Rows are points. Each copy is the shape, with its points in the same order, turned, moved and blurred by noise. Is it also mirrored, or only turned?
In the rows, 128 means zero.

Shape (7 x 2):
[[ 93 138]
 [154  92]
 [144  87]
 [132 100]
 [ 82 107]
 [152 134]
 [114 177]]
Copy 1:
[[167 129]
 [ 87 118]
 [ 93 107]
 [119 108]
 [157  91]
 [111 154]
 [165 165]]
Copy 1 is: mirrored
Copy 2:
[[ 91 116]
 [145 165]
 [127 169]
 [130 151]
 [ 66 142]
 [145 117]
 [120  70]]
Copy 2 is: mirrored

Shape (8 x 2):
[[139 115]
 [154 130]
 [120 145]
 [163 136]
 [ 45 185]
 [114 125]
 [147 152]
 [105 122]]
Copy 1, 8 rows:
[[149 118]
 [164 138]
 [128 134]
 [171 141]
 [ 43 145]
 [126 116]
 [148 151]
 [125 111]]
Copy 1 is: only turned
Copy 2, 8 rows:
[[104 114]
 [108 135]
 [137 118]
 [105 145]
 [214  81]
 [124 100]
 [129 143]
 [127  91]]
Copy 2 is: mirrored

Shape:
[[129  88 139]
 [127 131  88]
 [127 154  97]
 [133  61 130]
 [120 116  84]
 [124 113 138]
 [152 146  76]]
Copy 1, 7 rows:
[[127  88 147]
 [136 102  84]
 [148 125  81]
 [121  60 152]
 [123  91  83]
 [134 111 136]
 [165 100  68]]
Copy 1 is: only turned
Copy 2, 7 rows:
[[146 125 191]
 [120 166 139]
 [117 151 121]
 [155 135 207]
 [122 170 158]
 [134 118 167]
 [137 174 120]]
Copy 2 is: mirrored
Copy 3 (7 x 3):
[[120  70 125]
 [119 127 101]
 [111 148 120]
 [125  46 102]
 [105 116  92]
 [118  87 134]
 [140 147  89]]
Copy 3 is: only turned
Copy 4:
[[152 100 135]
 [137 153 100]
 [127 171 117]
 [166  78 121]
 [135 140  90]
 [136 118 141]
 [155 180 100]]
Copy 4 is: only turned

Shape (7 x 3):
[[133 110 101]
 [155 160 146]
 [184 148 150]
 [142 158 131]
 [137 135 157]
 [178  71 169]
 [143 103  86]]
Copy 1, 7 rows:
[[114 111 101]
 [147 164 135]
 [175 150 131]
 [129 163 124]
 [132 141 150]
 [172  74 157]
 [119 104  82]]
Copy 1 is: only turned
Copy 2:
[[133 116 101]
 [125 163 153]
 [101 179 140]
 [140 153 145]
 [112 133 155]
 [ 46 126 118]
 [134 121  82]]
Copy 2 is: mirrored
Copy 3 (7 x 3):
[[118 103  99]
 [165 154 117]
 [195 135 116]
 [144 153 112]
 [150 137 141]
 [179  64 157]
 [123  90  83]]
Copy 3 is: only turned
Copy 4:
[[115 101 100]
 [121 154 149]
 [100 139 173]
 [121 148 128]
 [141 128 149]
 [126  64 182]
 [101  88  95]]
Copy 4 is: mirrored

Shape (7 x 4):
[[179 152 100 127]
 [ 92 141 139  94]
 [128  51 137 127]
 [157 136  94 150]
 [121 157 163 111]
 [114 120 140  89]
 [151 153 112 126]]
Copy 1 (7 x 4):
[[140  87 107  77]
 [144 182 111 110]
 [186 128 173 159]
 [144  86 101 111]
 [112 165 129  95]
 [160 168 135 103]
 [134 111 102  91]]
Copy 1 is: mirrored
Copy 2:
[[183 127 117 115]
 [ 86 145 135  93]
 [ 97 173  53 145]
 [158 109  99 132]
 [110 155 158 119]
 [101 162 115  97]
 [153 124 125 116]]
Copy 2 is: mirrored
Copy 3, 7 rows:
[[149 156  84 116]
 [161 123 186 110]
 [134  46 119  99]
 [147 133  89 127]
 [144 155 171 107]
 [168 105 156  89]
 [149 148 112 119]]
Copy 3 is: mirrored

Shape (8 x 4):
[[ 54 165 116 128]
 [166  78 146 101]
 [128 128  99 158]
 [116 139 114 142]
 [165 148 125 145]
 [162 102 181 141]
 [161 154 155 128]
 [143 133 111  85]]
Copy 1, 8 rows:
[[ 74 118  73 146]
 [189 143 148  98]
 [127  91 139 154]
 [116 111 130 147]
 [124 127 174 146]
 [177 174 153 150]
 [121 162 166 139]
 [125 122 142  84]]
Copy 1 is: mirrored
Copy 2, 8 rows:
[[ 49 166 130 101]
 [184 129  82 106]
 [107 102 133 123]
 [104 128 132 117]
 [146 122 156 129]
 [174 149 102 156]
 [159 155 152 131]
 [145 140 128  71]]
Copy 2 is: mirrored
Copy 3:
[[ 83 138 119 189]
 [172  85 137  87]
 [159 138 116 160]
 [135 137 120 151]
 [170 160 150 130]
 [180  96 186 117]
 [152 149 176 116]
 [130 130 111  96]]
Copy 3 is: only turned
Copy 4, 8 rows:
[[ 56 138 112 135]
 [187  93 127  86]
 [128 120 159 152]
 [116 128 142 133]
 [154 154 167 124]
 [192 136 104 117]
 [155 165 141 102]
 [127 112 158  76]]
Copy 4 is: mirrored

Shape (10 x 6):
[[ 91 136 125 164 115 146]
 [163 156 178 162 130 133]
 [139 143 102 138 141 183]
 [125 110 148 143 114  91]
 [165 117 111 165 191 123]
 [163 117 189 131 126 116]
 [111 118 104 161 114  81]
 [116 139 197 117 165 113]
 [111 108 131 179 158 131]
 [174 143 120 117 174 137]]
Copy 1:
[[ 90 131 141 142 164  95]
 [122 156 155 189 129 150]
 [104 134  99 132 179 163]
 [134 133 148 130  96 106]
 [175 134  85 160 152 140]
 [148 133 171 157 103 158]
 [117 140 113 128 102  78]
 [167 169 191 140 146 139]
 [146 118 122 156 158 102]
 [153 160 102 141 145 181]]
Copy 1 is: only turned
Copy 2:
[[134 137 143 187 113 104]
 [149 184 148 110 154  92]
 [177 160 118 177 149 147]
 [115 111 158 110 130 111]
 [167 128 133 148 213 126]
 [139 170 166  80 136 128]
 [120  74 131 138 136  97]
 [ 82 191 147 108 159 137]
 [126 121 160 169 169 111]
 [167 150 104 120 188 148]]
Copy 2 is: only turned
Copy 3:
[[ 84 136 112 136 140 137]
 [106 135 197 153 148 125]
 [ 97 100 141  88 132 123]
 [141 168 135 152 131 108]
 [126  79 150 141 153  70]
 [157 154 195 151 150 135]
 [118 162 106 164 115  85]
 [130 169 182 130 202 113]
 [111 114 118 156 167 115]
 [126 108 184  97 138  81]]
Copy 3 is: mirrored

Shape (10 x 6):
[[ 38 178 131 127 117 129]
 [115 163 159  94 115 140]
 [ 70 188 128 143 108 104]
 [106  82 135 152  87 127]
 [150 123 160 114 117 127]
 [141 159 147  84 175 150]
 [121 125 151 120 139 149]
 [127 131 165 141 144 137]
 [131  72  97 149 117 124]
 [185 110 142 133 118 177]]
Copy 1, 10 rows:
[[ 36 184 150 115 132 117]
 [107 140 167  91 146 136]
 [ 65 192 142 130 161 108]
 [119 139 121 178 103 140]
 [149 128 153 121 136 127]
 [134 135 166  51 119 100]
 [127 139 157 109 104 118]
 [134 146 173 124 115 101]
 [146 143  89 155  86 119]
 [196 146 154 115  99 146]]
Copy 1 is: mirrored
Copy 2 (10 x 6):
[[114 178  61  81 170 147]
 [138 172 141  99 151 127]
 [122 204  66 118 145 130]
 [154 100  91 139 126 123]
 [144 139 151 142 137 113]
 [ 87 158 183 110 165 128]
 [124 129 136 125 161 136]
 [127 134 135 148 166 129]
 [110  80 100 149 104 123]
 [141 109 182 162 119 163]]
Copy 2 is: mirrored
Copy 3 (10 x 6):
[[ 73 177 145 112  74 103]
 [135 144 165  88 113 131]
 [110 181 138 129  87  87]
 [121  90  89 135  93 138]
 [156 104 139 103 138 132]
 [124 146 166  80 180 144]
 [115 114 143 109 138 142]
 [119 106 150 127 146 122]
 [124 103  64 138 133 154]
 [161  93 142 136 155 187]]
Copy 3 is: only turned
Copy 4 (10 x 6):
[[ 94 208  75 148  83 151]
 [112 191 150 134 113 152]
 [ 96 191  78 171  92 123]
 [ 93 109 115  98  84 120]
 [127 137 155 137 114 142]
 [147 174 160 150 154 181]
 [115 143 135 123 120 166]
 [127 125 140 151 108 163]
 [116  93 106  98 141 122]
 [102 100 188 117 150 158]]
Copy 4 is: mirrored

Shape, 13 rows:
[[141 115 124 180 156 115 134 138]
 [130  55 131 118 118 156  36 109]
 [ 96  73 116 105 130 150 101 133]
 [105 102 124 107 141 149 110  86]
 [ 81 108 142 126 124 163 108 135]
 [144 112 116 104 112 144 109  93]
 [ 99 169 125 172 110  91 180 145]
 [144 115 173 163 106 110 178 158]
 [150 117 150 129 162 116 154 165]
 [141 132 115  95 131 154  92 102]
 [127 128 100 107 112 150  92 145]
 [122 158 121 141 118  36 198 151]
 [114 154 163 135 135  85 123 136]]
Copy 1, 13 rows:
[[ 80 133  95 159 151  96 133 143]
 [ 96  65 149 114 106 134  42 129]
 [104 100 138  84 127 122 107 110]
 [124  83 148 123 155 125 119 107]
 [109 132 168 100 148 118 110 129]
 [123  88 133 140 127 158 117 114]
 [108 190 124 174 142  93 186 115]
 [105 153 123 156 108 107 172 194]
 [121 136  79 127 143 107 150 169]
 [141 106 122 133 144 162  97 109]
 [110 138 119 114 123 154  93 106]
 [138 178  81 180 103  83 208 117]
 [155 157 116 160 133  91 126 138]]
Copy 1 is: only turned
Copy 2 (13 x 8):
[[136 112 114 153 120 122  68  86]
 [ 87 161  61 175 112 159  90 192]
 [110 127  75 161 149 118 125 170]
 [109 147  79 151 104 108 138 142]
 [ 80 149 106 150 158 106 121 140]
 [113 158  81 133 112 150 138 131]
 [107  93 148  86 147 106 100  59]
 [ 98  84 146 158 144 155 112  63]
 [144  99 149 177 130 131 117 100]
 [126 178  93 142 112 136 134 140]
 [132 166 104 125 149 149 112 144]
 [138  53 170  77 114 124 109  76]
 [ 98 122 170 127 109 124 102 108]]
Copy 2 is: mirrored
Copy 3 (13 x 8):
[[124 129 109 163 145 123 142  95]
 [ 90 130 124 182 127 109  34 181]
 [ 98 102 148 132 129 100  77 154]
 [129 104 128 120 132 137  84 168]
 [115 122 180 135 132 111 106 158]
 [108 109 108 143 103 156  96 169]
 [148 143 157 119  92 148 179  74]
 [156 102 148 187  87 116 153  93]
 [139 108 103 155 115  83 167 117]
 [ 96 122 111 133 109 140 108 190]
 [ 67 129 129 133 108 130 114 164]
 [163 128 112 102  55 126 173  53]
 [159 161 131 130  97 114 144 132]]
Copy 3 is: only turned

Shape (14 x 8):
[[104 102 106 120 133 176  93 147]
 [100  97 100 121 178 139  94 112]
 [165 117 173 131 124 119 107 114]
 [154 110 163 102 131  94 130 118]
 [161 118 174  96 146 112 155 114]
 [ 95  78 157 112 121 170  70 118]
 [113 123 121 105 124 176  82 104]
 [157 135 163 113 115  95 115 106]
 [ 75 171 146 108 140 136 135 163]
 [ 95 160 146 141 179 154 154 138]
 [ 96 147 142 141 128 127 153 156]
 [150 103 157 113 100 107 145  80]
 [106 164 119 143 181 142 164 169]
 [110 169 141 112 157 148 168 179]]
Copy 1, 14 rows:
[[ 92 116 116 142 153 185 124 161]
 [ 89 103  91  98 144 175 142 125]
 [148  95 143 100 138 133  72 124]
 [143 100 152  83 149 109 103 130]
 [167 115 145  62 154 122 105 141]
 [ 92  95 138 131 189 194  93 129]
 [104 122  94 133 179 167  91 141]
 [140 114 145  97 148 102  85 114]
 [107 194 156 108 142 157 131 135]
 [146 181 125  92 123 187 138 126]
 [137 164 160 126 126 152 142 130]
 [172  92 137 108 178 108 106 111]
 [138 180 125  97  96 169 155 148]
 [140 194 150  94 122 157 138 171]]
Copy 1 is: mirrored
Copy 2 (14 x 8):
[[139 105 122 110 104 172 127 112]
 [163 128 100 131 116 171  74 114]
 [132 135 168 186  99 134 108 157]
 [148 125 144 179 113  95  98 163]
 [172 122 172 182 125  94  99 154]
 [110  92 134 149  80 158 104  86]
 [123 136 148 120 105 154 113  92]
 [121 145 162 179 121 102 100 162]
 [127  83 160 111 181 136  94 146]
 [173 102 167 141 186 171  93 138]
 [135  92 145 147 175 145 122 158]
 [142 144 143 202 122  86 127 129]
 [185  96 149 124 191 171 105 170]
 [170  81 176 116 179 140 113 171]]
Copy 2 is: only turned
